Rows are points. The last column is the point's height on a tilted bowl or saddle (a function of degree 2), plus a little noise. Along how many of its main directions does it bend up, bend down or stay straight?

Points, 18 rows:
[[ 1.3  1.4  0.2 -0.4]
 [-0.1  0.5 -0.6  0.1]
 [ 5.2 -4.0  4.5  5.3]
 [ 4.5 -2.2  3.7  3.6]
 [-1.4 -1.5 -4.4  2.1]
 [-3.9 -1.2 -7.3  8.6]
 [ 0.7 -0.1 -0.2  0.0]
 [ 2.6 -0.7  1.5  0.6]
 [-1.3  3.2 -1.3 -0.4]
 [ 4.4 -1.2 -0.7 -0.4]
 [-3.1 -1.0 -0.5  0.3]
 [-1.5 -1.8  2.9  1.2]
 [ 0.5  2.0 -0.9 -0.3]
 [-5.0 -2.1  3.6  1.2]
 [ 0.4  2.6  4.7 -0.2]
 [ 0.6  3.0  0.5 -1.6]
 [ 6.6  5.5  0.7 -4.6]
 [ 2.1  1.4  1.8 -0.1]]
Directions: 1 up, 1 down, 1 straight

Points:
[[ 0.2  2.5  0.2 -3.9 -0.3]
 [ 0.2  3.6  2.9  3.0  1.0]
 [-3.9 -0.8 -3.1  3.1 -0.4]
 [-0.8 -4.4  3.9 -3.0 -1.4]
 [ 2.4 -1.3  5.1 -0.3  2.5]
 [ 0.9 -0.1 -1.6  0.7 -0.4]
 [ 0.0 -1.5  1.6  2.9 -0.6]
 [ 2.3 -2.0 -2.6  0.8  1.4]
 [ 2.2 -2.0  1.8  6.7 -2.1]
 [ 2.3 -2.3  2.8 -3.2 -1.4]
 [ 0.7  0.7  1.8 -7.2 -2.1]
 [ 0.6  6.4  2.7 -4.0  5.1]
 [-2.8 -0.9  7.2  0.6  9.7]
 [-3.7 -2.3 -1.5  7.3 -2.1]
 [-0.2  6.6  2.2 -3.7  4.8]
 [-3.3  0.3  2.0 -1.5  1.3]
 [ 0.7  2.0  4.9 -1.5  5.4]
 [-1.1 -0.3 -0.5 -1.7 -1.0]
 [ 2.0  0.6  1.0 -6.5 -2.5]
 [ 3.6  0.0  0.4  0.1 -0.6]
 [-0.8 -0.3 -4.9 -5.4 -0.6]
 [-5.1 -0.7  0.4  2.5 -0.5]
 [-0.8 -2.6  1.5  2.6 -0.5]
 [ 1.5  0.3  1.3 -0.7 -0.2]
 [ 1.5  0.9 -2.0 -3.3 -1.0]
 [-1.8  1.0 -1.1  0.7 -0.8]]
Directions: 1 up, 1 down, 2 straight

Points (39 x 7):
[[-0.9 -4.9 -1.4  4.0 -0.9  5.3  1.5]
 [-2.8 -0.4  1.0 -1.4  3.7  0.6  2.4]
 [ 0.7 -2.0 -2.6 -1.5  5.8 -3.8  1.9]
 [ 3.9  1.2 -3.5  2.6 -1.4  3.6 -6.0]
 [ 0.2  6.3  0.6  0.0 -2.7  1.7 -0.4]
 [ 1.9  3.5  1.0 -0.9  5.4 -1.9  3.4]
 [-1.4 -0.1  0.7  0.1  0.0 -3.7 -0.4]
 [ 0.3  6.1  2.1 -6.1  2.4 -1.4  5.1]
 [ 3.1  2.7  0.0 -0.8 -1.5  1.3 -1.6]
 [-1.4  3.2 -0.2  0.8  3.8  3.6  0.5]
 [ 0.9 -0.2 -1.4 -4.5 -2.3 -1.2 -1.5]
 [-4.1  2.8 -2.1 -3.3 -2.6 -0.9  3.2]
 [ 2.1 -2.5  1.1  0.1 -4.6 -3.2 -1.8]
 [ 1.1 -3.0  8.3 -0.8  1.0  6.1  3.3]
 [ 5.8  0.8  4.4 -2.7  3.4  1.3  3.0]
 [-2.7  1.8  3.8  2.2  3.2  3.4  1.2]
 [-0.1 -0.4 -2.1 -1.0  3.9 -2.6  1.4]
 [-0.5  2.0  1.9  2.3  3.7  2.9 -0.6]
 [ 5.5 -2.1 -3.7  4.4 -2.2  1.0 -5.7]
 [-2.3 -2.9 -1.7  4.2 -2.3 -1.3 -0.6]
 [-4.0 -0.5 -0.3  4.4 -5.3 -6.1 -5.9]
 [ 1.0 -2.3 -4.7  2.2  0.2 -0.4 -4.5]
 [ 1.6 -2.6 -2.2  1.4 -0.1  2.4 -2.6]
 [-0.3  5.5 -3.3  0.9  0.6  5.6 -0.1]
 [ 1.5 -6.0 -1.6  3.4  2.3  0.5 -0.7]
 [-1.6  6.3 -4.0 -2.4 -1.5  1.3  5.5]
 [ 4.2  4.1 -0.7 -1.4 -3.4 -2.2 -0.7]
 [ 1.4 -4.8  2.2 -3.9 -0.9  0.1  1.8]
 [-0.3 -1.4  3.8  1.4  1.5  3.8  2.2]
 [ 1.4  1.6 -2.8 -1.6 -0.7  1.6 -1.5]
 [ 2.3  4.5 -1.9  1.7  2.2  5.5 -4.2]
 [-0.5 -1.5  1.0  2.4 -1.3  1.0  1.4]
 [ 1.5  5.3 -1.5  2.7  3.8 -0.6  0.7]
 [-6.3  0.5  0.3  2.7  1.5 -3.8  0.4]
 [ 1.2  5.4 -2.9 -1.3  1.5  0.9  3.1]
 [-3.1 -1.5  3.6  0.2  2.7  1.3  3.1]
 [-2.8  0.2 -1.4  2.4  0.6  3.8  2.2]
 [ 0.2  1.3  3.1  2.0  2.2 -1.2  0.3]
 [ 2.1 -4.8 -3.7  1.0  2.2 -2.5 -2.6]]
Directions: 2 up, 3 down, 1 straight
